Each row of a before or after table is a point. The points were changed in one or more steps. Then noise was added and the rows were shuffled. The steps act on columns, c1 being the first. Name the steps. A step turns or swaps two columns, mirrors them in a line or flattens them onto one, adds a multiple of one to another, or multiplies or shifts one. Angles are multiples of 10 degrees, from the lower column toward the higher: turns from -170 to 170, lines from 10 to 170 but not 90. Use the fewest steps. Two steps may share a column if one is a turn and the other turns, adds or multiplies; they go together, in the order done. Otherwise the lowest column goes first.
In the rows, zero is written as 128.

Before, 10 rows:
[[121 126 149]
 [100 145 121]
 [136 201 143]
 [137 126 155]
 [111 138 135]
 [100 134 118]
 [108 127 118]
 [249 168 150]
 [164 144 124]
 [106 127 119]]
After, 10 rows:
[[152 141 136]
 [109 130 139]
 [112 125 137]
 [135 136 103]
 [124 133 107]
 [109 142 140]
 [213 173 121]
 [134 201 139]
 [116 139 125]
 [113 124 137]]
Steps: multiply c1 by 0.7; mirror c2 and c3 in the line at 10 degrees

Before (12 x 8):
[[126 158 122 121  75 111 158 168]
 [105 141 136 165 137 125 117 132]
 [127 193  82 110  87 119 140 151]
 [131 161 137 143 133 134 156 157]
 [108 121 143 160 142 130 164  86]
 [ 91 161 119  96  96 130 138 162]
 [125 152  84  88 104 128 158 177]
 [102 168 143 142 141 124 149 127]
 [103 138 124 163 112 135 143 134]
 [131 125 160 155 134 170 133  95]
 [114 179 120 100  81 125 156 158]
 [139 110 164 139 143 117 125  89]]
After (12 x 8):
[[134 127 144 217 135 145 117 105]
 [ 90 141  98 154 153 114 131 140]
 [133 111 115 222 131 125 129 104]
 [156 114 120 164 133 159 101 131]
 [ 87 153 110 208 136 148 109 108]
 [168 117 176 110 149 140  87 126]
 [128 104 109 163 135 149  94 103]
 [ 94 133 106 195 154 163 151 130]
 [177 123 171  28 102 152  99 126]
 [158  98 173  58 146 159  88 114]
 [150  77 187  83 107 148  90 128]
 [162 104 159  49 136 146 109  90]]
Steps: swap c1 and c8; turn c2 and c7 by -150 degrees; turn c6 and c7 by 40 degrees; turn c3 and c5 by 120 degrees; multiply c4 by 2.5

Before (14 x 12):
[[100 129 149 151 104 112  96 113  97 100 148 162]
 [136 167 152 149  62 139 105 129 131 153 102 114]
 [148 140 167 195 125 140 140 135  99 133 130 187]
 [162 169 143 108  98 104 129 147 167 141  97 181]
 [117 130 104 127 104 130 115 145 205 120  79 152]
 [157  94 116 134 112 178 137  76  95 114  67 122]
 [ 95  97 119 141 110 128  61 173 116 135 126  96]
 [107  98 143 153 110 144 121 106 149 185 135 148]
 [143 161 108 155 173 163 126 128 156 161 124 153]
 [ 76 105  75 157 120  82 120 128 127 138  97 174]
 [135 136  93 124  85 116 126 139 130 115 159 123]
 [106 112 122  82 182 112 132 128 129  42  92 168]
 [125  54 159 178 114 116  66  67 162 166  83 141]
 [116  90 135 105  91 124  72  96 138 113 135 192]]
After:
[[136  89 111 135 135 165 127 128 148  65 112 141]
 [137 165 117 115 117 177 139  76 142 143 119 135]
 [142  72 145 148 108 104 128 148 166 154  97 163]
 [106 132  74 117 102  81 117 127 141 115 117 183]
 [125 141 133 132 116 125  72  96 130 174 127 197]
 [115 115 148  93 107 111  99 114  99 142 149 159]
 [131 123  92 122 104 115 128 139 111 165 141 119]
 [119 153 142 152  78 143 122 105 137  97 116 158]
 [124 117 105 123 112 130 116 148 198 150  69 150]
 [121 130 118  93 227 110 133 128 144 161 111 170]
 [130  92 153 134  56 141 105 128 144 146 115 102]
 [138  98 167  88  89 139 140 136 112  86 141 178]
 [128 194 160 125  75 116  63  68 172  90  92 163]
 [115 170 117 122 108 129  60 174 121 128 133 109]]
Steps: multiply c1 by 0.4; mirror c2 and c12 in the line at 100 degrees; turn c4 and c10 by -130 degrees; turn c5 and c10 by -40 degrees; flatten c9 and c11 onto the line at 140 degrees
